Rows are points. Examples show where two turns around zero, p and q, send a point. Write where each new point lands after one turn and then the other. Backwards means that the second turn is done in reverse. Each puzzle has new turns, and all numbers are rounded.

Turn p:
[-48 -29  -2] -> [ 26  31 -39]
[ 19  10 -13] -> [  2 -18  17]
[33  6  9] -> [-23 -23  12]
[-4 13  6] -> [-4 10 10]
Turn q:
[-46 -13  25] -> [37 -5 39]
[-20 -21  30] -> [ 38 -12  12]
[12  9  4] -> [ -1   9 -12]
[ 15  -7 -18] -> [-18 -12 -11]
[ 21  14 -29] -> [-36   5 -13]
[ 18  19 -12] -> [-20  15 -14]
Where do these land?
p, then q: [ 11 -24  33] -> [-17 -10  37]
p, then q: [ 33   1 -29] -> [ 23 -34 -15]
p, then q: [-43  19   5] -> [-10  44 -13]
q, then p: [-2 16 -4] -> [-1 13 11]
p, then q backwards: [  1 -12  -6] -> [ 8 -9  6]

Turn p:
[16 -5  4 14] -> [ 10  -1 -20   3]
[ -5 -13  -8   2] -> [-5 -6  1 14]
[-20  11   6 -48] -> [  0  -7  50 -18]
[17 -3  7 14] -> [ 12   1 -20   0]
[-22  -1   1  18] -> [-11  21   0  15]
[14 10 -9 -1] -> [ -5  -8 -10 -14]
Turn q:
[ -9 -23   3  -8] -> [ 12   8  11 -19]
[ 11 -16 -38  -3] -> [ 24 -12 -29 -16]
[-18  12  -1   4] -> [ 6 11  3 18]
[19  1 16 16] -> [-28   0  -5  -6]
[-21  10  20   1] -> [-5 16 21 15]
[18 15  1 -9] -> [-10 -22  -1   7]
Where do these land?
p, then q backwards: [-9 19 36  8] -> [-32 -26  -1  10]
p, then q: [-16   8  -1 -19] -> [-9  5 24  1]
q, then p backwards: [ 14   1 -12  13] -> [ 14   3 -10  14]
p, then q backwards: [  9  -6  -1 -13] -> [  6   0  -4 -15]
q, then p: [  2 -22 -22  11] -> [-13 -25   2 -17]

Turn p:
[ -2  15 -16   9   3  10] -> [  9  -3   0 -13  15  14]
[ 3 15 -1  6 28  6] -> [ 21  13   3 -21   5  -5]
[ 17  21  21  -6 -27 -20] -> [ -5  -5  -5  32  26 -24]
[ 12 -45  15  -7   9  20] -> [-18   3 -24 -13 -42 -11]
[-12 -22  12   9  -2  22] -> [-25  -6  -1 -21 -16  -3]
[-19   6 -14   5  12 -12] -> [10  8 22 -2  1 16]
[ 11 -15 -25   5   4 -13] -> [  5  17 -11   9  -8  24]
[-10  21  16  -4 -40 -26] -> [-16 -15  18  37  28 -11]
[  0   5  -6 -17  12  12] -> [ 19 -11  -2  -8  -8  -1]
Turn q:
[ 9 10 -6 29 18 11] -> [25  2 14 21  8 14]
[-48  -8  11 -25 -15 -15] -> [  0  -8 -27 -38  -7 -36]
[  0 -33 -21  16 -12  -5] -> [  1  24 -29  19 -12   1]
[-19 -17 -14  -9 -16  -8] -> [ -7   7 -29  -3  -2 -18]
[  6  17  -1  -9 -27 -20] -> [-20  10  -6 -22  22   7]
[26 12 24  3 24  9] -> [  4 -14  35   2 -10  22]
[  0  15  -2 -14   1  18] -> [ -8 -10  16   4  10 -14]
[ 5 -1 12  6  2 13] -> [ 5  5 16  2 -8 -1]
[21  5 -3  3 26 -2] -> [  2 -17  10  15  -2  24]
Where do these land?
p, then q backwards: [-32 -29   7  -4  -7 -17] -> [ 33 -15  16 -15   5  22]
p, then q: [ -5   8   5 -22  21   6] -> [-23  10   0  -7  -8  19]
p, then q: [ 21  18 -20   9 -13  23] -> [ -5 -23  -7  36  -6  -3]
p, then q: [  9  -4 -25   9 -15 -12] -> [ 16   2  13  23   7 -11]
q, then p: [  5  16   3   3 -17  -6] -> [ 18  -4   9  -9  -4 -11]
p, then q backwards: [-27  -7  29  -5  31  11] -> [-14  -3  43 -14  -7  21]
p, then q: [ 39   4  -6  -3 -11  16] -> [ -4  -9 -23  33  13   6]
p, then q: [-10  -6   7  14  10 -21] -> [ 10  -1  16 -21  11  -1]

Turn p:
[  1 -17  -4  -4  -5 -12   2 -22] -> [ 15   8 -23   7   0   7  -5  -6]
[  0  17 -20   0 -11 -11 -16   6] -> [ -2  -6  -9  -6  16 -15  11  22]
[ 24 -25  -7  21  40  25   4  39] -> [-29 -32  15 -19 -14  17  29 -41]
[ 14  20   9 -17   6  -7   6 -21] -> [-9 10 -2 33  5  7 -6 11]
[ 2 11 16 13 -5 -9 -7  0] -> [11  4 16  5 16 -1  3  2]
[ 22   5  -5  12 -18  17  -3 -22] -> [-4 29 -6 -5  7 21 17 11]
[ 12 -11 -23 -28 -27  -5   2  -4] -> [-10  20 -37  -1  -3 -20   3   2]
[  0   7  14   1   4   3 -15  20] -> [-10  -7  19  -6  15  -9  -3  -6]
[-28  -3  15   3  14  -2  38  10] -> [ 17 -12  22  10 -38  -7 -13  -8]
[-48  -5   5   0   2   0 -10  -6] -> [ 23 -14   4 -18  -5  -2 -36  11]
Turn q:
[-15 -23  30  -1  10 -11 -14  13] -> [-18 -20 -13 -15  22 -23  -8   5]
[ 15  21 -18 -21  -4 -35  18 -18] -> [ 14   5   3   0 -29  -3  46 -11]
[-25   8   8 -11  24  -1   9  -2] -> [  5  -4 -35   1  12   2   6 -10]
[ 19  13 -10 -40 -19 -18  25 -14] -> [  8  -1  -4  -7 -52   0  29  -5]
[ -1 -10   9  13  -5   6  -5   9] -> [-11   1   5  -3  10  -2 -12  10]
[ 13 -24  -8  31  12   5   7   8] -> [-26  24  16   9  16  -5 -11 -10]
[ 17   2   2  11   7  17 -19  -5] -> [ 15   6  14   9   6 -11 -21  -1]
[  0 -22 -22  17   8   8 -21  20] -> [-12  -2  25  -7  24   9 -19 -19]
[ -9  22  -5   2 -24   3   0 -25] -> [ 17  -9   3  21 -11  17  12  21]
[-18  13  11 -22 -14  17   7 -19] -> [ 13 -17 -25  12 -20  12  -5  14]
[ 3  0  3 22  5  9 -7 32] -> [ -5  17   9 -19  24   4 -17   6]
Where do these land?
p, then q: [ -7   0 -17  27 -25   4  -9  28] -> [ -7   1 -22 -22 -31 -12  18 -12]
p, then q: [  0  26 -18   4   2 -13 -21   6] -> [-22   9 -10 -20  14  -3   0 -20]
p, then q backwards: [ 14  -9  11   0 -19  16 -14  18] -> [ 13 -10  -6   9  17 -14   5  25]
q, then p backwards: [ 10 -24  14  -2   4   8   5 -42] -> [  2  11   3 -35  12 -22  26   9]
p, then q: [ -2  -3 -21 -10   8  -9 -11  23] -> [-23 -15   0   0   1   1  15 -19]
q, then p backwards: [-21  -2  -5   1 -14 -17 -11  22] -> [  2   5 -13  20  12  13 -24   8]
q, then p: [ -9   5  17 -22  22   6  18 -42] -> [ 25  -2 -26 -11  -2   4  43  13]
p, then q: [ 3  1 20 17 -9  7 -7 19] -> [  7  -1 -24   1  -7 -23   4   6]
p, then q: [  6  -6  16   2  45   4  25 -36] -> [ -4   7  21  32   8  13 -44  26]
p, then q backwards: [ 10   7  -8  -7 -14 -20  14   7] -> [  8   5  14   3  10 -14   8 -21]
p, then q backwards: [ -4   5 -10  -9  -1  15  11  -3] -> [  5  -5   7  -5 -14   5  15   2]
